Each row is a point. Each copy is the shape, with its points in the same order, turned, moved and blurred by noise. Some copies are also mirrored. Which?
In the rows, 128 means zero.

Shape (7 x 2)
[[117 108]
 [144 129]
 [123 217]
 [160 153]
 [151 105]
 [123 124]
 [120 109]]
Copy 1 (7 x 2)
[[106 105]
 [131 135]
 [211  96]
 [162 141]
 [111 140]
 [121 106]
 [111 109]]
Copy 1 is: mirrored
Copy 2 (7 x 2)
[[ 95 134]
 [122 110]
 [201 150]
 [151 100]
 [102  97]
 [113 127]
 [ 98 126]]
Copy 2 is: only turned
Copy 3 (7 x 2)
[[123 108]
 [140 140]
 [ 85 209]
 [144 167]
 [160 123]
 [125 127]
 [126 114]]
Copy 3 is: only turned

Shape (7 x 4)
[[141 161  75 136]
 [148 166 108  77]
 [129  92  91 158]
 [ 90  87 125 100]
 [147 105 134 117]
 [114 101 122 166]
 [125 104 131  93]]
Copy 1 (7 x 4)
[[149 114  69 143]
 [123 110  86  82]
 [137 104 127 186]
 [ 75 118 142 148]
 [134  98 149 126]
 [142 132 141 177]
 [103 105 144 121]]
Copy 1 is: only turned
Copy 2 (7 x 4)
[[160 138 106 183]
 [188 139 167 140]
 [115  99  89 149]
 [124 116 109  82]
 [120  96 148 129]
 [ 90 112 101 138]
 [139 109 140 103]]
Copy 2 is: only turned
Copy 3 (7 x 4)
[[118 106 100  70]
 [107 165 119  75]
 [153  95  73 131]
 [118 151  84 168]
 [158 142 112 133]
 [150  87 101 146]
 [132 161 103 138]]
Copy 3 is: mirrored
Copy 4 (7 x 4)
[[141 150  75  95]
 [124 174 137  78]
 [109 148  68 164]
 [ 55 150 122 143]
 [115 164 133 146]
 [107 117  92 168]
 [ 87 166 136 137]]
Copy 4 is: mirrored

Shape (11 x 6)
[[171 152  96 175 182 107]
 [ 97 123 110 101 156 119]
 [141 137 112 113 168 145]
 [125 147  75 152 171 112]
 [ 96 125 114 127 129 108]
 [124 126 196 134 154 142]
 [146 139 159 125 121 112]
 [121 183 140 169 167  97]
 [165 136 129 122 122 172]
 [110  97 143 102  99 126]
 [135 147 151  96 140 101]]
Copy 1 (11 x 6)
[[195 174 160 146 128 111]
 [114 155  86 134 122 132]
 [142 163 121 141 129 163]
 [174 163 114 149 103 113]
 [119 137 100 112 110 114]
 [ 79 172 170 102 132 147]
 [124 145 145  81 145 135]
 [154 202 148  96 102 103]
 [142 125 152 113 127 189]
 [ 86 106 111  99 134 138]
 [121 166 114  87 156 138]]
Copy 1 is: only turned
Copy 2 (11 x 6)
[[ 75 135 123 201 185 112]
 [ 95 119 105 118 126 141]
 [ 99 138 138 136 161 148]
 [ 90 116 112 187 140 132]
 [100 127 100 129 114 107]
 [ 55 182 136  90 148 100]
 [108 170 114 115 158  91]
 [ 62 182  89 179 144 108]
 [125 164 173 129 160 116]
 [122 131 122  82 118  93]
 [110 160  89 110 161 118]]
Copy 2 is: only turned
Copy 3 (11 x 6)
[[198 168 112  74 149 164]
 [133 117  61 133 141 147]
 [147 156  84 131 166 160]
 [188 122  82  96 141 174]
 [137 104  88 125 118 147]
 [ 82 145 133 110 163 122]
 [117 157 119 123 114 130]
 [130 141 113  57 123 180]
 [142 173 130 165 150 161]
 [115 112 105 168 116 117]
 [110 162  82 119 114 133]]
Copy 3 is: mirrored
Copy 4 (11 x 6)
[[161 134 126 139 199 191]
 [ 95  87 150 135 121 164]
 [143  99 166 141 145 165]
 [133 100 118 130 162 194]
 [ 98 113 123 123 117 160]
 [113 179 185 166 119 153]
 [120 161 155 123 138 131]
 [116 168 140 116 168 209]
 [177 128 174 121 122 139]
 [106 120 142 130  91 109]
 [ 97 136 169 113 148 136]]
Copy 4 is: only turned

Shape (14 x 9)
[[158 149 114 154  86 103 159 127 133]
 [123 140  58  91 133 175  95 170 138]
 [129 148 135 120 156 126 162  98 104]
 [137  90 148 110  80 157  97 132 101]
 [ 95 180 103 183 125 145 175 167 115]
 [167 137  56 118 111 160 149 113  95]
 [152 117 146 148 161 118 145 121 114]
 [162 142 154 125 104 125  86 135 163]
 [122 172 108 183 165  95 137 100 109]
 [140 172 101 101  99 167 140 110  89]
 [142 121 105 183 156 100  91 181 129]
 [ 91 171 130 147 100 108 157 104 130]
 [ 91 163  82 138 146 190 103 125 162]
 [105  94 142 101 157 154 109 110 106]]
Copy 1 (14 x 9)
[[168 158 138 144 123 107 125 124  91]
 [131  84  62  99 119 157 189 127 119]
 [106 132 159 136 133 152 112 116 134]
 [116 125  55 167 161 130 106 155 105]
 [127 142 147 166 100  96 193  91 139]
 [185  86 118 140 144 158 134 107 126]
 [108 138 161 140 155 131 126 162 126]
 [118 145  98 131 109 134 125 183  65]
 [119 109 191 131  94  96 126 132 136]
 [138 100 105 161 117 168 120  87 109]
 [114 105 136 115 139  70 182 183 106]
 [121 161 133 141  85 104 110  98 127]
 [119 104  92 125  61 155 176 144 158]
 [ 75 114  96 130 152 153 109 154 155]]
Copy 1 is: mirrored
Copy 2 (14 x 9)
[[123 155 129  95 133  95 161 113 117]
 [130 107 124 148  46 102  93 167 157]
 [114 150 113 106 153 158 121 123 168]
 [132  76 164 102 108 134  95  92 115]
 [146 204 166  92 123 104 123 175 156]
 [124 123 121  92  61 128 155 117 175]
 [162 140 118 126 157 149 127 106 149]
 [124 134 117 147 121 103  99  91  81]
 [149 195  98 103 140 166 147 155 127]
 [ 92 139 126  72  84 131 103 115 160]
 [210 143 116 141 119 113 125 156 103]
 [ 89 170 147  91 152 131 135 155 116]
 [109 167 150 168  66 147 100 167 139]
 [132  93 139 138 134 181  86 126 152]]
Copy 2 is: only turned

Shape (16 x 11)
[[143 101 131 106 165 121 121  75 155 202 150]
 [146 155 153 185  82 115 132 131 110 108 138]
 [137 146 111 156 111 114 129 103  65 105 116]
 [150 152 134 130  86  87 117 161  81 116 133]
 [137 182 141 190 145 170  65 157 135 109  96]
 [137 107 112 141 159  76 163 115 113 153 112]
 [104 112 118  89 148 118 168 101 166 146 144]
 [136 142 145 159 104  76 103 142 101  71 152]
 [157 166 128 140 128  92 110 138 104  87 138]
 [132 110 168 112 127  88 111  87 159 118 101]
 [116 107  97 141 119 113 105 108 121 130 139]
 [130 133 195 104 138 154 101 117 140 112 105]
 [153 122 163 157 126 169  87 155 164 111  95]
 [107 118 146 128 161  85 156  81 124 157 153]
 [101 158 170 160 118 147  64 164 138 129  87]
 [116  67 120 129 182 113 154 101 103 167 162]]
Copy 1 (16 x 11)
[[144  81 147 160 118 184 125  84 190 109 134]
 [ 72 171 116 155  95 130 102 141 112 150  95]
 [ 83 135 118 123 132  98 106 103  99 130  79]
 [116 178 132 123  78 106 102 117  91 125 116]
 [125 184  99 136 165 165 141 158 107 205 108]
 [120  94 160 160 113  91 132 111 160 124 112]
 [100  74 131 131 101 142 152 118 172 103 165]
 [ 78 193 136 141 124 111  90 138 110 111 129]
 [ 97 184 151 132 127 121 131 122  99 124 120]
 [ 97 158 132 112 113 133 121 109 213 123 135]
 [126 119  98 144 132 124 115 125 143 101 120]
 [104 152 131  74 124 174 115 129 168 165 139]
 [132 171 114 107 129 173 132 185 156 179 113]
 [ 86  89 149 159 120 132 110  88 167 121 149]
 [133 174  82 117 129 144 111 143 140 207 141]
 [129  48 162 148 137 130  91 115 155 104 135]]
Copy 1 is: only turned
Copy 2 (16 x 11)
[[159 151 126  61 139  73 146 117 123 185 122]
 [128 118 158 166 100 143 137 110  86 110  98]
 [131 136 131 169 154 130 160  84  87  97  96]
 [123 164 142 168 118 109 116 118  74  76  95]
 [ 48  96 118 182 116 123 122 117 112 166  80]
 [151 158 169 118 168  98 183 138 109 123 109]
 [149 171 139  98 141 109 148 121 156 150 173]
 [132 136 132 195  87 102 152 129  93  76 120]
 [121 161 122 198 115 109 148 124  87 113 108]
 [152 144 147 133 101  69 151 110 175 122  95]
 [139 113 123 134 149  92 140 109 101 113 143]
 [ 93 150 105 118  85 112 140 107 166 135  80]
 [ 80  93 121 137 105 128 110 149 154 135  76]
 [150 161 155 100 122  90 184 103 113 140 141]
 [ 39 104 147 150  99  93 105 107 135 124  91]
 [149 144 120  62 156  96 199 136 103 125 147]]
Copy 2 is: mirrored
Copy 3 (16 x 11)
[[119 128 139 112 213  81 122  98  95 152 153]
 [137 142 133 158  91 114  88 141 125  76 102]
 [116  90  98 156 111 106 120 153  94  98  86]
 [164 103 129 140  93 117  91 154 126 128  88]
 [ 59 172 126 156 109 162  57 136  95 128  86]
 [164 115 105 148 187 122 148 128  92 132  94]
 [146 115 120 108 165 129 159  80 118 139 174]
 [154 117 104 119 107 138  70 155 148  86  86]
 [137 132  98 123 111 125  88 168 119 118 100]
 [112 147 112 101 167  98 131 100 172 126 100]
 [130  98  98 145 145 116  93  92 105 112 116]
 [ 69 141 147 105 131 129 118 126 168 141 121]
 [ 80 171 133 170 128 153  81 117 160 135 119]
 [140 106 138  98 191 109 157 119 110 102 120]
 [ 79 150 164 137 110 171  81  98 130 138  77]
 [125  65 135 137 214 125 140 127 102 118 147]]
Copy 3 is: mirrored
